Each point is reached from the start by the listed moves, each made once or not at all, plus a little noise. Is the number of moves made odd or even? Then give how often each move was made.
In the rows, zero is written as 128.

Moves:
(1): [180 102  94 125  95]
(2): [172 140 175 203  98]
(3): [160 106 137 136 172]
Start: [109 153 117 146 105]
Points:
[165 125  83 140  70] -> odd (1, 0, 0)
[194 104  92 148 116] -> even (1, 0, 1)
[189 143 173 227 120] -> even (0, 1, 1)

Moves:
(1): [132 115 125 119 192 143 115 116 114  85 122]
(2): [130 157  91 125 120 130  89 145 119 122 133]
(3): [ 95 164 163 158 160 124 127 114 106 127  87]
(4): [149 110 115 148 160 124 108 131 156 151 130]
(5): [ 98 145 124  86 164  98 142 149 138 145 129]
(6): [ 85 152 155 172 134 149 142 145 150 137 191]
(7): [136 118 117 143 139 156 159 173  94 144 116]
(8): [102  83 160 112 114 145  76 161 150 110 106]
Start: [149 108  88 126  90 133 140 133 120 146 130]
Points:
[ 51 127 115 164 249 176  72 243 122 141 119] -> even (1, 1, 1, 1, 1, 1, 1, 1)
[ 24 131 166 156 160 164 147 236 117 169 120] -> odd (0, 0, 1, 0, 1, 1, 1, 1)
[157  22  94 138 182 189  84 205 121 124  94] -> even (1, 0, 0, 1, 0, 0, 1, 1)
[131 147  35  98 128 133 143 216  86 175 124] -> odd (0, 1, 0, 0, 1, 0, 1, 0)

Moves:
(1): [136 151 127 130 110 133  98 116 132 165 119 121 113 139]
(2): [144 137 113  90 114 126 140  94 127 129  87 125 147 106]
(3): [115 125 152 121 123 120 135 131 104 140 132 140 123 125]
(4): [114 141 127 169 125 149 124 151 111 114 129 162 107 104]
(5): [137 137 135 140 140 119 116 129 139 112 116 106 117  85]
(6): [126 117 136 121 112 126 102 136 111 115 101 123 130 114]
(7): [139 143 102 130 162 142 119 135 107 131 143 109 126 143]
(8): [148 116 113 139 119  87 140 154 139 136 141 140 145 116]
(9): [177 137 153 149 117 144 129 137 120 135 117 113 125 135]
(10): [129 144 114 143 114 130 147 139 148 160 141 100 132 109]
(11): [134 129 116 151 134 127 105 114 114 121 137 142 126 111]
(12): [125 121 121 127 151 129 113 111 142 119 128 140 148 132]
Start: [106 123 131 128 130 146 123 146 130 113 125 121 130 108]
Points:
[207 184  87 202 150 149  51 135 112 121  91 127 131  27] -> odd (1, 1, 0, 1, 1, 0, 1, 1, 1, 0, 1, 1)
[123 146  99 149 169 154  80 154 137 113 109  62 141  51] -> odd (0, 0, 0, 0, 1, 1, 1, 0, 0, 1, 0, 1)
[181 156 153 200  80 106  70 177 113 174 102  80 115  15] -> even (1, 0, 1, 0, 1, 1, 0, 1, 1, 1, 1, 0)
[119 150 131 143 146 142  69 116 160 121 101 105 124  80] -> odd (1, 0, 0, 0, 1, 0, 0, 0, 0, 0, 0, 1)
[181 135 138 137 129 148  61  99 117  76  42 105 156  23] -> even (0, 1, 0, 0, 1, 1, 0, 0, 1, 0, 1, 1)
[166 130 112 232 105 144  88 193 122 116 122 144 150  34] -> odd (0, 0, 0, 1, 0, 1, 0, 1, 1, 1, 1, 1)
[159 175  59 182 163 131  52 125 117 115 104 140 135  20] -> even (1, 1, 0, 1, 1, 0, 1, 1, 0, 0, 1, 1)
[117 137 135 205 118 110  29 162  98 109 102 169 114   7] -> even (1, 0, 1, 1, 1, 1, 0, 1, 0, 0, 1, 1)
